Rows are points. A path goes straight from each point to the next, and from the last back to the first. The post is the endless flat space through its rows: a point in 2 columns, a line in 3, a plane in 4, and so on, so that a path can go around it. How many times does the path go around the post? Going back the other way cancels.

Post, 2 rows:
[[-26 -28 -28]
 [ 71  14  24]]
Path, 19 rows:
[[ 32 -71 -11]
 [ 67  -9 -30]
 [-80 -11 -81]
 [ 29  42  46]
 [ -6  12  41]
 [-42  66  -2]
 [-30  -1 -63]
 [ 22 -93 -83]
 [ 34 -27  15]
 [-17 -24  34]
 [ 24  39  14]
 [ 40  65 -35]
 [  2 -44 -61]
 [ 99 -26  32]
 [ 42 -17  39]
 [-24  13  13]
 [-21  10 -53]
 [ 29 -21 -56]
 [ 21 -50 -28]]
Times around: 2

Post, 7 rows:
[[ 27  42  -9 -25  30  21  14 -30]
 [ 10 -18 -49  28 -41   5  33  36]
 [  6   5  -4  43   3  -5 -32  12]
 [ 44  17  43  28  23  34  40 -24]
 [  9  36  84 -34 -13  72  58 -40]
 [ 27 -23  -7  35 -19 -45  26  -2]
 [-49 -43 -16  53 -24  71 -43 -79]]
Path, 15 rows:
[[-58 -20  15 -29 -26   3  -1 -16]
 [ 69  11   3  13  32  31  12   6]
 [ 44 -89  10  69 -90  22  62 -14]
 [ -5   1 -37  31 -87  63  18  26]
 [ 37  31 -29  28  -4 -15  21   2]
 [ 55  80 -15  -3 -27  76 -26  32]
 [ 52 -43  33  -4 -45 -27  60 -46]
 [ 46 -55  40  36  28 -32  14 -45]
 [-71 -41 121 -12 -33  23  29 -94]
 [  3  -7 -76 -11 -15  39  33  19]
 [ 64  14 -42  25  43 -36 -32  -4]
 [ 59  15 -24 -12 -13  36   9  10]
 [ 27 -13  14   8 -19  16  42  29]
 [-15 -20  14  -7  48  23  30 -34]
 [-20 -32 -46 112  41  59 -31 -40]]
Times around: 0

Post (11 x 12):
[[  24  -46   -7  -66   10  -16    0   38  -60   94  -52  -33]
 [ -69   24  -59  -14  -46   40   -2  -33    7  -63   45   47]
 [  27  -18  -16  -15    0   14   17  -25  -85  -68   20   33]
 [  50  -54   78   14   -3  -47  -69  -61   26  -11  -45  -66]
 [  -8   35 -105   -4  -25  -38  -50   -4   41   -8   -3   41]
 [ -37  109   -1   32   34   39  -18  -49   13   90  -51  -14]
 [  64  -18  -16   -8  -25  -10   -4   18   34  -55  -14   26]
 [ -81    3   86   -2  -41  -59  -13  -16  -40  -67   20   10]
 [ -28   18  -30   15  -39   12  -12   50  -50  -24   71   64]
 [  20   34  -24  -83   17  -30  -85   36  -56   22  -20  -59]
 [  10  -17  -49  -34  -23  -21   27   40  -68    4   -4  -47]]
Path, 19 rows:
[[  24  -32   -8  -34  -30   12  -61   25  -57  -35  -17  -12]
 [ -22  -43   15  -50  -60   54  -30  -51   50  -31   -9  -26]
 [ -65   -4   21  -47  -44  -41   45  -13  -46  -29    4  -54]
 [  20   36  -55  -58   -6  -33  -23  -24   27   57  -18  -29]
 [  26   26  -46   13   -1  -20  -81  -73   16   28  -14  -22]
 [  32   14    1   80   20  -42   43  -18  -27   39   49  -33]
 [ -12   20   49  -26   10  -40   57   38   14   15  -52  -23]
 [ -57    1   32  -51  -22   23   -2   68  -59  -34  -13    1]
 [  -8  -14  -40   49  -55    1   -8  -17   25  -49   13   23]
 [   1   50  -25   -7  -27   -7  -78  -40  -73   13   25   16]
 [ -33  -14  -11  -11  -42   11   58  -20  -22   -1   47   84]
 [  -5  -31  -25   -5   -5  -32   52  -49   -8    1    4  -42]
 [ -84  -59   20  -38  -39   -3  -59   -3   -9  -17   24  -58]
 [ -97    2  -13  -25  -51   37  -36   36  -17  -91   36  118]
 [ -49   43  -94  -30  -44  -35  -76  -64   32  -28  -43   47]
 [ -11   66  121  -13   -7    5  -66  -42  -16    5  -21  -62]
 [  22  -25   74  -65  -14   12   17  -11  -11  -15   20  -66]
 [  13 -117   88  -61   -9  -28  -12   -9   -2  -78   36  -75]
 [ -49   30  -34   34    7  -46   -4   26  -42  -35  -25  -13]]
Times around: 3

Post, 17 rows:
[[ 12   3 -15  -9  38 -33  71  26 -36  91  15 -25  -4  -6 -16  30 -44 -74]
 [ 63  -1 -46  16  53 -57 -41  -1  51 -38  42 -22  15 -22  84  -7 -52 -47]
 [ 25 -27   2  53   4 -49 -21 -27 -66  56  22 -39 -25 -14 -12  70 -43 -37]
 [ 42   5 -15  21   1  -7  65  28 -73  64  35  17 -26  15 -22 -13 -48   3]
 [-41  44  51 -38  13   9  54 -24  21  17 -87  57   7  20   2  13   7  42]
 [-21  15  13  -5  21  83  31   1  77 -42 -21  14  46  23 -44  19  89  18]
 [ 63  45  -6  10 -16   2 -65  -1  81  52  28 -32  54   8  75   3 -35 -25]
 [-36 -19  47 -28 -15  61  10  19  75  23 -32  37 -32  21 -26 -52  59 -32]
 [ -8 -11 -28  13 -55  31  62  58  74   5 -64  46  12  29 -12  19  27  -1]
 [ -9 -16 -34 -56 -25  17   2  20  -2   9  -3  55  14   8 -32  -2  96  -9]
 [-13 -23 -31 -19 -10  -2  33  22 -47  48  49   0 -21  74  33  52 -58 -48]
 [-23 -13 -54  19  36 -11 -61  27  38  38  -4 -73  -5 -19  49 -24 -42   4]
 [ -5  67 -21  35   1 -25  38  28 -71  52   0 -23 -40  37  47   9  12 -54]
 [-12 -31 -26  30 -23 -59  -4   1  66  -8  67 -89  12 -46 102   2 -30   7]
 [-23  47 -50  22   3 -10   7 -12  18  51  60  26 -43 -26   5  22 -33 -41]
 [-45  53  48 -68 -60  60  37  38  14 -56 -44  43   1  -2 -46  15  24 -11]
 [ 22  22   1 -16 -11 -52  22  54 -13  32  34 -11 -50  55 -36  47  19 -10]]
Path:
[[ -24  -37   37  -16  -16  -35  -37  -21   38   16   63  -19   17  -20
   -59   39   45    7]
 [-120  -17    9  -50  -47  -51   34   47   28  -39  115   -3  -27   15
    93   -3   10    1]
 [ -26   13  -17   88   58    6   19  -53   37   48   12  -36   34  -65
   -55  -37  -23   25]
 [  36  -11   41  -33  -79   48   61   -1   73   10   19   -1   29   91
    41  -32   21   50]
 [  15   59   30  -24   68  -37   50  -30   50   94  -81   45  -35   23
    32   38  -33  -27]
 [  -2  110   41   -2   61   40   46   19  -43  103  -62   24    4  -16
    23   -5   18  -56]
 [  -9  -36  -23   -4   -8  -22  -35   38   21  -23   52   35   47   62
   -11  108  -40  -32]
 [ -45  -46  -31  -33  -73  -14   12   39   44  -11   29    3   11   60
     8   18  -15  -38]
 [ -14  -63   -6   62  -51    7   17  -27  -29   27  -38  -18  -19   66
    54  -13   -5   33]
 [  68  -24  -11   33   53   -1   38  -11   39   86    0  -26   36   72
   -15   95   17  -46]
 [  93   44   10  -39   56   54    4   16   46   51  -22   44   18   34
    21  -27  -22  -14]
 [  11   -4  -22  -40   -6   23   32   16   48    5  -36  -23   13   50
    16   29   31  -41]
 [  45  -19  -35  -20   -4    0  -24   11    0   60  -31   69   -2   34
    21  -75  -12  -61]
 [ -20   32  -16   -1  -10   28  -62  -18   17   69   33   15   33   53
    -5   59  -61  -17]
 [ -25  -36  -23  -44   16   46  -24   53   50   59   40   45  -24   16
   -13  -10  -14 -121]
 [  18   23  -32   24   43    1  -68   21   12   33  -18  -14  -47  -27
    40   22   52  -37]
 [  60   64  -66   54  -46   34   43  -37   74  115   20  -27   30    6
    33   65   13  -12]
 [  73   37   -3   22   -1   35   12    4  -35   66  -23   11   33   75
   -62  -16   -8   43]]
Times around: 0

Post, 17 rows:
[[   1   -8   54   45  -33   41   37    1  -24   51   17  -77    7   18
    56  -22  -31  -16]
 [ -10    4  -29  -89  -46  -24  -60  -38   20   28  -16  -11  -78  -18
     3  -58   -4  -27]
 [   2   18   56  -12  -29    3  -18 -114    4  -28   64  -58  -17   47
    40  -27  -27   40]
 [  23   20   45   14    4   12   82  -31   -3   26    8    7   61   45
    62  -12   20   34]
 [  -3  -43   -3   29  -47   48   -6  -54  -29   14  -11  -56   34   38
     5  -10  -57   45]
 [  41   21   32    6  -84   21  -41  -27    6   -8    2  -42   34   -9
    32    9   67   76]
 [  37   68  -42   42   15  -66  -13   81  -18   -5   59   28  -54  -10
    20  -17  -44   33]
 [ -31   28  -13  -43   34   31   -8   -7  -36   12   -1   25  -55  -17
    38  -38  -32   58]
 [ -55    1   -6   91  -27   19    6  -46    5   50  -21  -35  -54   53
     7   63   10   54]
 [ -38   46   42   16  -12   16   92   29   26  -18   32   53    6   -7
   -20  -33  -30   41]
 [   2  -16   80  -41  -93  -30   46   11    5  -45  -46    1  -39  -17
    37  -76  -14  -57]
 [  21   -2   22  -33  -64  -64  -68   32  -68   83   24   15  -17  -70
    60  -73    9  -15]
 [  -4   35   30   30    8   -8  -24   31    4   -1  -21   35   19  -29
    12   14   -9   -9]
 [ -43   38  -21   27   38  -29   28  -13  -31   49    0  -51    4  -11
    62  -50  -46   52]
 [  10  -34   42   24   34  -10   76    4   -2   -4  -21   25   -8   -9
   -68  -33   14  -12]
 [   3  -37  101  -26   27  -15  -21    8   19  -62  -17  -74   94  118
   -38  -35   24    6]
 [ -12   -2   53  -42   21  -13   80   -6    4   16  -12  -58   -8   35
     0   -7  -76   24]]
Path (32 x 18):
[[ -21   28   34  -28  -25  -17    6   40   77  110   86  -67  -65   11
   -37   95   10   -2]
 [  50  -40    5  -10  -29   19   15  -38   -3   32  -16  -41  -14   53
    33    5  -16   18]
 [  -9  -13  -23   62  -25  -26  -43  -50   -3   45  -51  -36  -31   55
     3    5  -27   67]
 [  23   66   36  -19  -56   24    0  -64  -18  -39   52  -16  -21   49
    80  -65  -18   38]
 [  23   -7   15  -44   18   -5   47  -45  -15  -39  -25   29  -62   53
    -2   -3  -20  -12]
 [  64   75  -60   14   -9   47   -1  -12   33  -55  -17  -56   88    0
    93  -14    9   23]
 [  10   -5    9   13   52  -40    5    0   28   14   -1  -92   16    4
    -2   32   17   55]
 [ -62   17   22  -54   36   13  -59   33   51   45   26  -35  -39    3
   -24  -21  -15   72]
 [ -22   38   86   98 -114   16  -38  -29  -39   30   41  -42  -27  -23
    90   -3  -45   53]
 [ -85   63   60 -102   15   37  -33  -32  -10  101    7  -43   10  -13
    58  -19  -76   -5]
 [  49  -43   -7   40   78  -40   27   -4  -32  -11  -57  -49   25   18
   -98  -25    8   30]
 [  34    7   16   50  -39  -39   45   58   52  -35  -76   42  -62   -5
   -32  -53   57   12]
 [ -57   16   27  -42   18  -15  -20   23   50   21  -45   20  -25    2
    21  -20    0   53]
 [  40   65   78  -22  -14   -3   79  -35    5   59    8  -15  -52  -59
    20  -33  -15   31]
 [ -17    5    0   17  -25  -44   -2  -70  -12  105    0  -57    2  114
    57   -5  -24  -23]
 [  51   67    4   34  -68  -57    4   12  -23    8    8    7   51    3
    76   27   69   -4]
 [  15  -16  -42   39  -86   25   22 -101   50  -51   25  -63   48   29
    27  -10  -39    6]
 [ -26    1  -18   26    7   -2    6  118   -4   30   52   16  -46  -21
    -8  -62  -64   31]
 [ -33   49  -25   26    1   20   24   24   58   28  -25   18   -8  -20
    16  -31  -24  -28]
 [ -47   18   48  -34   30   85   -1 -111   37  -16  -60  -60  -21   45
   -58  -25  -21   56]
 [ -87   59   17   48  -82  -25  -55   13  -24  -17  -11  -21   71   81
    17    6  -26   46]
 [  64  -21   24  -45   39   -2   19  -73  -30   -4  -62 -103   51   51
   -10  -51  -12  -11]
 [ -20   -4   95  -52  -21  -46   38  -56  -50    4   34   -1   32   30
     1  -23  -30   56]
 [ -20  -18   23  -67  -28  -27   82  -25  -64   58   41   -6   20    7
    73  -67   30   44]
 [   9  -52   45   48   78  -31  -27  -12  -61  -21   37    1  -61   -4
    60  -29  -67  -32]
 [  -6  -38   13   77   44    4    3  -48   -8   44   -1   34  -22   36
    17  -12   -4   16]
 [  22    0   29   -6  -78  -49  -93  -35  -23  101  -63   28   -6    4
    70   -1   27   13]
 [ -25  -33  -11  -27  -55   70    1  -10   17   84  -39  -20   41   16
    38  -19  -73   71]
 [  47   -7   35  -41    9   33  -20  -14  -20  113   63  -34  -40  -24
     9  -24 -110   11]
 [  57   21   36   -6  -41   -7   22  -57  -13    4   24  -33  -19    7
   -10  -14  -14   66]
 [  -7   66   28  -12  -74  -17   77   25  -13  -52  -52   41   59  -15
    44  -17  -40   40]
 [  59  -20    7   -4  -10    3  -51   26  -57 -121   -9  -52   11   19
    29  -31   50  -10]]
Times around: 4

Post:
[[ 49 -46  -9 -36   1   5  -8 -10  19 -21  10  -5 -16 -50  12  36   3 -20]
 [  0  53   4  11 -29 -40  54   6  14 -21  52  30  31 -29 -60 -43  22  20]
 [-30  31   8 -13 -13 -25  41  22  29  16  14  -6   7 -52 -45 -58  26  44]
 [-15  15 -10  18 -13  12  22  37   6 -20 -12  46  12  24 -17 -23   2 -26]
 [-32  49 -16  24  -4 -37 -19  30 -12 -20  -4  -9  43  11  -9   1   2 -29]
 [ 33  23  42 -19   0 -56  34  35  19 -39   0 -12   2  -8 -42 -27  14  18]
 [ 47 -36  33   9   6  34 -22 -14 -16   6  11  -5   4 -36 -27  47 -17  10]
 [-17   4  -8  30  -8 -13 -14  51 -50 -11  46  22  -4   8  20  -9  14 -43]
 [ 35  -1  13  12   3   4  10 -31 -15 -40  -8 -25 -55 -42  21  49 -44   8]
 [ 19 -60 -22 -20   6  11  20 -11 -39 -18   8 -33 -19   9 -10  51 -19 -10]
 [ 26 -64  46  -9 -23   5   4 -45  16  13  19 -22 -19  -7  16  39 -48 -11]
 [  0  45  -1  -4 -27 -20   2  20 -48 -21 -13  14  12  14  -1 -54  53 -24]
 [ 31  41 -12  -1 -25 -35  64  49 -19  -8  17   0  78 -31 -35 -60  -8  20]
 [  3  40 -20  20   8 -28  16  29 -11  -4  20  14 -11  36  22  -6  31   7]
 [  0  52  24 -40 -33   7  18  43   6 -38  23  -2  32 -21 -32 -18  10  31]
 [ -5  27 -17 -23 -11 -49 -27  31 -25   9   8  34  12  33 -20 -22  -8 -21]
 [ 38 -60 -15   2 -14   9 -54 -17   7 -35   9 -36 -33  -4   1  24 -35  14]]
Path, 24 rows:
[[  14  -18  -25   59    0  -28   -4  -18   -7  -19   17   20  -23    6
    23  -58   -1  -14]
 [ -14  -10  -13  -41  -17  -35  -96   -6   22  -11   22  -36  -21   21
   -39   -7   21   10]
 [  27   62    8   51  -16  -36   75  -10   -9  -17   -6  -26   43  -10
   -62   32   -6   55]
 [  -7  -57  -39   -6    4    7   16   30  -36   -2  -41   14    0   70
    10   26  -41  -26]
 [  37   91   45   60   45  -59   92  -14    6  -49   -9   23  -29   35
    43   20   -7   19]
 [  42   69   70  -12   22    7  -34   45  -27  -53  -24  -29  -10   -6
    17   -8  -24   45]
 [  14   48  -11  -15  -17  -24   -9  -13  -44  -40   25  -12   -7  -22
   -29   31  -26  -16]
 [  42  -56   10  -25  -54  -43    8  -20   -6  -18  -21  -66  -25   32
     0   -7  -27  -10]
 [ -40  -24   73   42    2    7  -14   -3   72  -11   34   27  -71  -23
    -2   11   35   43]
 [  26   -4   22   45   29   16   71   45  -25   15   15    5   90  -38
   -27    1  -13   19]
 [ -27   59   36  -26   -1   16   -3  -11   -7  -43  -15    5  -42   11
   -44    3    4    3]
 [  12  -14   37   26   -4   13  -16   47   28   24  -17  -36   22   -4
   -12   36  -54  -19]
 [  18   41   17   11  -16  -17    1    1  -23  -24   12  -19   40  -33
    -2   24   15    4]
 [  10   36   19   -2  -24   46   40   35  -85  -13   43   -4  108  -85
    -6   10   13   20]
 [  -9   43   85  -26   14   19   11   54   21  -61   -7  -32  -41    7
     0   -1   31   15]
 [  44    9   16   16  -27   36  -62   24  -42  -27    2   17   37   18
   -32   20  -32  -49]
 [  43  -96  -33   33  -12   60   66   38  -30   16   35   30   28  -49
   -26   -6   49  -29]
 [   6   -2   25   30  -39  -20   14  -18   -9  -15   -3  -35  -38   47
    14    2    4   34]
 [  13   50  -18  -24  -15  -61   66    6  -34   -5  -15  -17   27  -22
     5  -50    9   43]
 [   9   32 -121  -37   -5  -32   19   27  -62  -21  -14   21   60    4
   -41  -57    3    1]
 [   8   25   -5    1  -21   38   -2   48  -30  -38    3  -66   42   -8
    -3   15  -17  -10]
 [  16   79   28   15  -35  -27  -23  -31  -28  -27   23  -27   19   42
   -52   24   10   20]
 [ -28  -30  -66  -42  -25   14  -34   53  -21   23   50   14  -11  -43
   -15   -4  -21    9]
 [   7  -23  -22   15   39  -41   59   19   48  -53   19   57  -18    6
    24   45   -4  -18]]
Times around: 5

Post, 17 rows:
[[  47   45  -13  120   -5   26  -25   47   26  -69   -2  -77    8   12
   -34   84  -50   98]
 [  37    6   44   56   26  -25   41  -23   -7    7   -4   27   79  -11
   -19    3  -22 -103]
 [   5   26   -9  -39   -5   57   53   -9   12   26  -16   15   -4   27
     6   44   -8  -24]
 [ -25  -31   32   41   10  -51  -43    0   28   53   41   -1   11   45
    54  -25   22   -1]
 [   6    3   -7  -20    6   -5   43  -54  -46   -6   36   31   -2   15
    70  -13   15   14]
 [  32    1    1  -39   15  -51  -17   14   14   18   10    6    6    9
   -40   27   -2   60]
 [ -42  -27   40  -28   58   18   -1   28   43    2  -38  -18   -1   13
    33   44    6   54]
 [  26  -14    2  -16  -23  -29    8  -18   32   -5    3   78   41   25
   -10    3   14  -17]
 [  47   -8   -9   40   58  -39   70   45   -4  -31  -62   22   29   51
   -62   17  -58  -69]
 [   2   37    7   -5  -57    0   14    3  -46  -16    0   15   20  -11
    19  -37   38   11]
 [  -3   14  -44   -7   -5   31   63   16    2   11   29   28  -13   -2
     7  -14  -18   44]
 [  -3   60   46  -60   -4   60  -26  -85   36  -85   12  -74  -30   -4
   -51   -5  -12   50]
 [ -22   14   11  -19  -36  -29   24   33    9  -22   49  -14   40  -27
    77    9   37   -2]
 [  -8   81   39   -2   22  -37   -5    6   61    1   -8  -15   32   21
    11   -1   18   44]
 [  50  -17  -29   46   30   -8  -33  -37    0   -2  -18   35   27    2
    13  -44  -21  -62]
 [ -23  -32  -58    6   17   -3  -29   -7    0    8   -8   27   37   39
   -33   89  -37   27]
 [  32   31  -16   -7   14   47  -14  -51    7  -66   14  -35  -26   -1
   -55    1   55   -4]]
Path, 29 rows:
[[  15    1   45  -70    1  -28   31  -19   29  -39   44   16   16   88
   -21   18    2  -42]
 [ -41  -32  -53  -93  -50   -4   38  -24  -31  -52  102   18    3    1
    41   99   22   18]
 [  54   70   71   83   62  -43 -108  -52   43   -4   -7  -76   11   -8
   -59    4  -57   95]
 [ -29  -22    5  -40   36  -14  -26  -32   65  -22  -26  -26   15   16
   -35   14   19  -12]
 [  38   67   37    9  -58   40  -21   43   68 -110  -55  -52  -13  -42
   -36  -54   68   63]
 [  17    8  -43  -34  -43  -44   89    4    2  -34   20   88   81   29
    49   -1   -3  -16]
 [ -23   34   34   32   24   39   49   16   11   38  -11    9    4   77
    79  -21   19  -26]
 [  31  -18  -45   63   41  -81  -27   23   67   23   84   67   38    4
    89    7   -4   65]
 [ -26   31    1  -46  -17   59   37  -49  -23  -62  -41   56   26   32
    70   42   12  -50]
 [ -24   49   -2   -2  -20  -39   12   53   34   39  -24   42   -1   17
   -23    2   42   29]
 [  49   30   12   79  -17   33   62   80   90   67  -61   32   37  -13
    20   45   -8   41]
 [  28  -25  -50   -8  -23   23   19   23  -21   20  -50    8  -22   89
    -3  -11  -31   14]
 [   7   45   25    2  -10   42    6   48  -21  -27  -68    9   14   48
    14  -59   58   35]
 [  31  -73   11  -31   30  -39   -5   15   36  -31   86   33    0   -3
     3   22  -40    2]
 [ -30   36   12   49    0   13  -32  -74  -17    8   25   16   27   -7
    28   57  -20  -46]
 [  -8   38  -72   18   15  -55   59   18   -9   -8  -33   27   -1    6
     6  -17   27  -15]
 [  43   -5  -51  -12    9  -32    7  -24   25  -29  -12   44   22   -4
    -8   34  -17   46]
 [  33  -13 -115  -13  -10  -27   -9    8   50  -36   86   18  -11   17
    69  -14   58   35]
 [ -16  -16  -52  -23   12   63   27    1  -21  -63   33  -28  -40   19
    55    2   10   80]
 [  -3  -24    5   78   79  -56  -64  -39   12   -7   53   18   59   14
    -8   21  -10   31]
 [ -61   34  -46    7  -23  -20   41   58   14   11   43    2  -32  -13
    -1  -27    5  -30]
 [ -25  -10  -39   27   75   64   27  -26   82  -22  -80   28  -24   20
    34   -3    1   36]
 [  44    3   -7    1    3  -47   44   13   45   23   57  -10    2  -56
    74 -117  -45   43]
 [   1  -43   29  -83  -36  -22   -4   22  -63 -113  -16   10   16   14
    72  -86  -24  102]
 [  64   44  -75   78   56    9   23   -3  -25    8   50   34   24   20
   -68   -4  -85    0]
 [  10    5 -108   57  -56  -62  -20   48  -27  -26   27  121   51    1
    -7   15  -45   43]
 [  29   25    7   41  -29  -25  -11   87   70   34  -53   20   -7   26
     8  -13   66  -12]
 [  19    0   32  -30   45   20   10  -62    6  -27  -25  -46  -11  -59
    45  -59   10    0]
 [  34   31  -22  -12  -65   -7   -2   54   11   19   60  -34   -5    2
   -53    7   51   77]]
Times around: 5
